Each row of a before or after table is a point. The points were changed in one or more steps. Then noise was added and the rows were shuffled. The steps act on how far a point lies along the listed directions, d1 being the first. Name the steps. A step turns or swaps two directions, mirrors them in a line or flattens them onto one, adds a multiple of one to another, or multiplies one. Angles are multiples of 10 degrees, from the lower direction toward the higher: turns from -170 to 170, lines from 10 to 170 but not 90. Use the fewest steps. Two steps may share a direction if one is a turn and the other turns, adds or multiplies; they go together, in the order done. Otherwise the lowest direction goes first.

Directions:
(1): [ 2 38 28]
(2): [-30 -21  30]
(3): [ 37 -19  24]
Before (13 x 3):
[[ 34  19 -55]
 [ -2 -27  18]
 [-13  -4  -8]
 [ 19 -26  23]
 [ 46  65 -84]
 [ -7 -21  46]
 [-44   6   9]
 [ -7 -15  42]
 [-12  37 -22]
 [ -4 -12  -3]
 [ 50   3  12]
 [-32  20   2]
 [  2   8   7]]
After (13 x 3):
[[-39 -26  45]
 [ 14  15  -3]
 [-63  -8  89]
 [ 22  13 -23]
 [  2  -6  -7]
 [ 23  18 -28]
 [ -8  13  24]
 [  3  -3 -17]
 [-12   5  21]
 [  2   8   3]
 [ 13  -7 -23]
 [ 28  12 -30]
 [  1 -14  -6]]
Steps: mirror d1 and d2 in the line at 170 degrees; multiply d3 by 0

Directions:
(1): [ 21   2 -17 -10  60 -10]
(2): [-10 -40  47  15  19  -6]
(3): [-48   8   6 -44  11   2]
(4): [-31 -24 -37  28   9  26]
(5): [-11 -19 -21   1 -11 -59]
(6): [ 23 -44 -12 -38 -14  16]
Before (12 x 6):
[[ 30  38  -8  30  14  10]
 [ 24   9  24  20  -2   1]
 [ 16  43  21 -13  37  19]
 [-29 -37 -37 -13  14   3]
 [ 40  48  18  43  33   3]
 [ 11 -45 -31 -39  28 -13]
 [ 23   3  44   2 -32  -7]
 [-12   7 -31 -14  48 -41]
 [ 27  23  32  16   6 -13]
 [-24 -36  -1 -15  35 -14]
 [-11  26 -32 -22  27  -3]
 [ -1 -44  20 -52 -40   7]]
After (12 x 6):
[[ 29  26  13   4 -42  -9]
 [ -9 -26  13 -42  32 -20]
 [ -1 -16  -7 -67 -52   2]
 [ 43  41  19  61  29  11]
 [ 17 -31 -30 -52  28  -7]
 [ 30  39  20  22  -1 -10]
 [ 26  23  -7  49  15  18]
 [-29  10 -29  -9  37   9]
 [ 30  16  13  24 -10  -1]
 [-27 -50 -11 -30  20  -1]
 [  3  49  12  -6  32  31]
 [-18   2 -19 -12  62 -28]]
Steps: turn d1 and d5 by -10 degrees; turn d2 and d4 by -50 degrees; turn d2 and d6 by 20 degrees; multiply d3 by 1.3

Directions:
(1): [ 11 -33  29  18  23 -50  30  19 -10]
(2): [-68 -25   0  -1  13  -7   2 -31  18]
(3): [ 16   3  49 -26 -36  -8  11 -39  19]
(4): [-26   9  47   1  -7   1 -47  38  -7]
(5): [ -8  48  -9  20  -4 -48 -14 -28 -25]
Before (13 x 9):
[[-18 -24  35   5   0  44 -15   7   5]
 [ 22 -11 -14 -40 -58  39  13 -45  34]
 [ 27 -31   8   8  21  17  -4  29   3]
 [-48 -10  13  10  33 -17 -22  16  -7]
 [-21   7  -6  30  15 -35  24 -53   0]
 [ 19  45  -6  -3 -30  17 -17 -49  11]
 [  5 -39 -10 -27   9   9  30 -26  30]
 [-23   9 -59  18  38 -43  24 -55 -26]
 [-11 -12 -51  -9  16  36  37 -14  24]
 [ 55  21  13 -30 -24  50   2 -45   9]
 [ 19   6   0  16  21 -22 -11  40 -44]
 [-30 -10  47 -10 -11 -38   2 -35  33]
 [ 46  11 -29 -13  -3 -19  30 -28 -26]]
After (13 x 9):
[[-31  -6   1   6  12  45 -43  30  14]
 [ 45  15  -8  17   7 -22  -2  -7 -17]
 [-19  23 -26  19  34  46 -55  28 -25]
 [-19  32 -42  -5   4  -9 -23 -37  -5]
 [-11  15  22  39  14 -26 -10 -10 -32]
 [ 57 -23  12 -15  -1  -2  29  11 -13]
 [ -5 -19   4 -56 -22  56  13 -65  32]
 [-26 -22  -6   0   3  39  21 -43  33]
 [  9  -8 -46 -30  -1  56  -3   0  -5]
 [-51  26 -45  15 -14  14 -61  23 -16]
 [  3 -19  42 -11   6 -38  24 -29   8]
 [-12  61  -4 -14 -28  13 -22 -33   9]
 [-55 -28 -21  13  30 -25  11 -17  25]]
Steps: turn d1 and d4 by -70 degrees; turn d2 and d5 by 160 degrees; turn d2 and d3 by -150 degrees
